Every row gives one point. Examples show where two turns around zero, p and q, send a point. Where does a point land after both, in the order given? Backwards means that the second turn is done in reverse. Each puzzle has new turns, and all numbers are rounded.
(in the rows, 128 means zero)

Turn p:
[ 94 122] => [156 108]
[136 158] => [101 113]
[154 105] => [126 163]
Turn q:
[106 128] => [123 107]
[159 100] => [162 152]
[124 167] => [ 89 133]
[126  94] => [161 118]
[125 152] => [104 130]
Where do these land?
q, then p backwards: [109 120] => [111 140]
q, then p: [119 101] => [122 156]
p, then q: [157 163] => [121  83]

Turn p:
[105 153 152 122] => [ 98 120 101 138]
[146  91 111 130] => [150 133 166 125]
[149 116 114 161] => [141 146 145  95]
[148 132  91 140] => [165 146 126 113]
[ 88 107 143 111] => [ 98 132 141 167]
[133 170 158 104] => [114  89  88 129]
Turn q:
[146 120 101 102] => [154 123 102 148]
[131 137 101 133] => [157 128 133 126]
[113  99 186 171] => [ 64 151 168 133]
[150 147 119 113] => [144 100 118 132]
[ 99 138 134 121] => [121 137 120  99]
Where do these land?
p, then q: [124 124 150 114] => [118 152 133 129]
p, then q: [ 81 168 178 162] => [160 175 106  68]
q, then p: [146 112 140 142] => [103 141 130 116]
q, then p: [128 106 107 120] => [142 135 112 106]
p, then q backwards: [134 126  92 120] => [131 121  92 131]
q, then p backwards: [155 132 100 110] => [140 142 108  94]

Turn p:
[141 112 130 125 100 146 135 109] => [138 115 130 163 140 140 116 125]
[104 145 156 128 118 118 146 152] => [115 141 101 115 161 111 138 124]
[148 141 116 142 180 156 132 112] => [165 104 143  97 103 116 109 148]
[136 106 118  31 131 122 128 167] => [154 169  92 116 114 193 142  71]
[129 140 150 135 154 106 101 127] => [124 144 123 120  99  93 139 131]
[145 112 130 146 103 106 131 123] => [122 126 149 158 139 122 150 126]
[141 152 115 139 103 140 132 131] => [125 106 119 137 138 142 140 155]
[107 147 142 137 133 123 118 113] => [108 122 115 123 120 102 118 132]
[131 132 127 138  95 158 116 154] => [126 141 115 146 147 150 125 166]
[ 95 109 113 143  97  79 136 114] => [ 71 124 156 142 146 124 142 100]
[131 112 113 143 195 154 134 106] => [162 116 165  91 103 113  88 130]
Turn q:
[111 160 143 158  98 131 132 144] => [133 120 151 150 137  86 103 125]
[118  78 147 125 141 171 134 149] => [105 136 112 147 148 149 147  72]
[145 106 126 140 151 115 117 124] => [141 152 117 102 130 137 136 119]
[115 113  94 143 105 131  82 148] => [136 133 164 118 112 154  88  99]
[120 148 114 118 162 104 155 124] => [155  98 104 115 119 120 148 146]
[125 163 126 125 171 141 130 149] => [166 113  91 150 135 130 119 131]
[120 148 157 121  96  79 131 153] => [125 134 139 139  79  77 126 135]
[134 131 145 108 123 103 166  93] => [107 120 124 118 124 107 169 164]
[155 121 114 131  90 163 124 115] => [ 86 134 141 124 153 144  98 136]
[136 111 113 112 143 141 109  82] => [126 139 137 115 143 176 147 150]
Where do these land?
p, then q: [146 149 116 142 152 117 122 127] => [ 96 125 121 128 106 114 133 122]
q, then p backwards: [136 124 131 151  95 148 104 106] => [104  89 118 155 123 133 130 142]
q, then p: [ 97 132 112  98 138 106 176 131] => [131 137 164 148 165 153 127  93]
p, then q: [135 137 162 156 126 114 100 122] => [143 119 137 109 104  87 119 124]
p, then q backwards: [114 107 142  78  97 121 118 191] => [167  83 160 122 168 160  95 123]
q, then p: [ 98 116 124  99 150 122 180 135] => [131 115 172 135 163 149 116  93]
p, then q backwards: [136 113 130 165 124 144 109 144] => [135 155 143 130 112 124 108  98]
q, then p: [129 145 107 106 131 116 200 124] => [118 159 170 118 149 165 128  85]
q, then p: [116 139 114 137 122 136  90 118] => [151 141 111 143 120 111 124 153]
p, then q: [150 141 143 143 139 163 106 103] => [120 154 132 107 105 118  92 108]
q, then p: [151 107 125 135 134 120 104 106] => [140 119  88 113 124 136 126 134]

Turn p:
[128 130 204 128 128 118 148 153 114 157 152] => [ 71 103 117  94  88 156 131 100 119 130 140]
[109 108 134  83 177 111 104 112 169 161 178] => [121 145 106 153 136 133 168  90 114  91 202]
[109 149 152 128 115 122 148 102 140 129 116] => [140 107 113 118 116 152 123 146 133 151 149]
[112 107 103 119 140 118 114 137 114 111 127] => [123 137 120 153 149  96 128 124 117 132 123]
[168 119 148  71 140 139 142 130 153 130 132] => [103 124 158 111 143 143 174 149 117 103 157]
[154 139  99 173 122 139 129 160 152 112 100] => [150 116 161 143 113 112 120 140 169 112  84]
[112 135 105 124 117 112 115 136 105  87 120] => [137 129 118 153 138 106 133 138 109 158  97]
[101 113 153 115  97 112  93  87 114  96 110] => [120 163  85 138 118 126 126 173 112 170 136]
[107 113 120 166 144 131 148 153  91 156  84] => [110 108 125 109 144  94  80 104 169 146 113]
[130 108  90 175 139 161 133 117 160 138 140] => [162 140 153 148 124 123  83 122 148  85 137]
[140 134 122 129 141 114 137 110 100 114 134] => [121 131 126 139 156 151 122 123 118 141 113]
[136 163 131 153 123 135  72 116  98 106 110] => [142 177 130 134 113 136 133 124 144 176  90]
[161 120 104 125 113 122 175 163 144 181 143] => [132  85 134  87 141 126 131 112 133  61 115]
[125 154 129 103  95 156 135 117 138 114 145] => [159 126 144 110 112 139 140 148  91 136 135]
Turn q:
[123  96 153 101 142 127 164 132 139 144 137] => [161 109 124 157 121 145 152 126 112 120 156]
[154 100 124 118 103 126 121 127 143 104  95] => [130 101 155 127  98 123 110 102 122 110 108]
[140 130 102 156 126 112 136 122 130 143 106] => [121 139 119 129 118 132  92 137 146 103 127]
[ 90 146 134 140 128 101 104 118 147 133 139] => [111 150 109 121 148  98 154 118 142 108 132]
[119 142 137 134 130 127 115 163 135 131 102] => [124 131 138 102 129 118 117 108 140 133 159]
[153 148 110 144 119 107 104 157 147 134 150] => [122 115 104 106 167 113  94 116 127 121 122]
[144 148 118 147 129  93 102 132  86 134 128] => [117 143  90  92 128 146 113 121 152 136 105]
[119 132 125 135  97  99 101 117  95 143 144] => [133 139 109 108 145 138 143 121 164 122  90]
[157 134 187 145 128 141 110 108 137 138 138] => [ 97  85 111 155 129 122 142 118 155 158 131]
[104  62 116 115 167 199 124 123 140 107 139] => [107  99 187 130 122 150 169 175  73 114 144]
[ 95 121 105  38 187 162 159 127 145 141 122] => [188 133 141 122  95 103 165 184  66 133 173]
[126 139 144 138 101 134 149 124  73 131 140] => [140 150 131 140 136 166 133 124 157 163 106]
[152 146 117 138 116  99 195 115 126  63 113] => [129 174 125 176  97 137  82  87  91 137 104]
[115 148 118 142 120 166 107 127 150 145 138] => [112 123 150 125 159  99 126 157 142 134 135]
Where do these land?
p, then q: [151 135 119  91 132 128 115 126 100 126 175] => [129 164 124 139  97 150 136 150 129 171 125]
q, then p: [119 146 150 111 141 117 165 182 152 107 131] => [130 165 117 124 149 182 118  93 105 122 122]
q, then p: [ 93 140 139  72 187 143 117  94  92 140 118] => [138  61 129  71 136 122 137 120  95  98  96]
p, then q: [154 135 144 155 105 118 152 121 139 134  88] => [141  96 167 112 131 106 123 117 113 112 154]
q, then p: [119 104 159 152 118 165 125 131 163 130 127] => [ 96 120 117 154 100 139  94 121 122 122 155]
p, then q: [ 89 107 158 110 133 123 107 101 126 113 115] => [142 149 109 114 182 132 123 149 140 119 130]
p, then q: [177 103  95 139 147 110 116 119 111 155 154] => [ 85 160 135 128  91 100 127 136  95 151 132]
q, then p: [131 135 105 113 145 154 143 142 145  93 122] => [102 144 107 106 123 135 131 104 114 153 108]
p, then q backwards: [139 100 127 125 118 158 125 154 124 109 112] => [118 139 101 131 123 157 111 110 147 115 112]
q, then p: [ 90 123  95 123  80 112 120  86 141 117 169] => [114  86 145 157 148 142 133 147 178 173 108]
q, then p: [132 171 156 161 132  98  86 143 130 156 104] => [174 126  97 159 137 119 158 128 117  99 172]
q, then p: [108 118 103 131  96 117 139 121 144 162 137] => [117 121 156 168 121 141 147 140 147 128 112]
q, then p: [161 147 114 181 130 121 154 146  95 121 111] => [171 178 137 120  97 107 139 110 137 143 146]
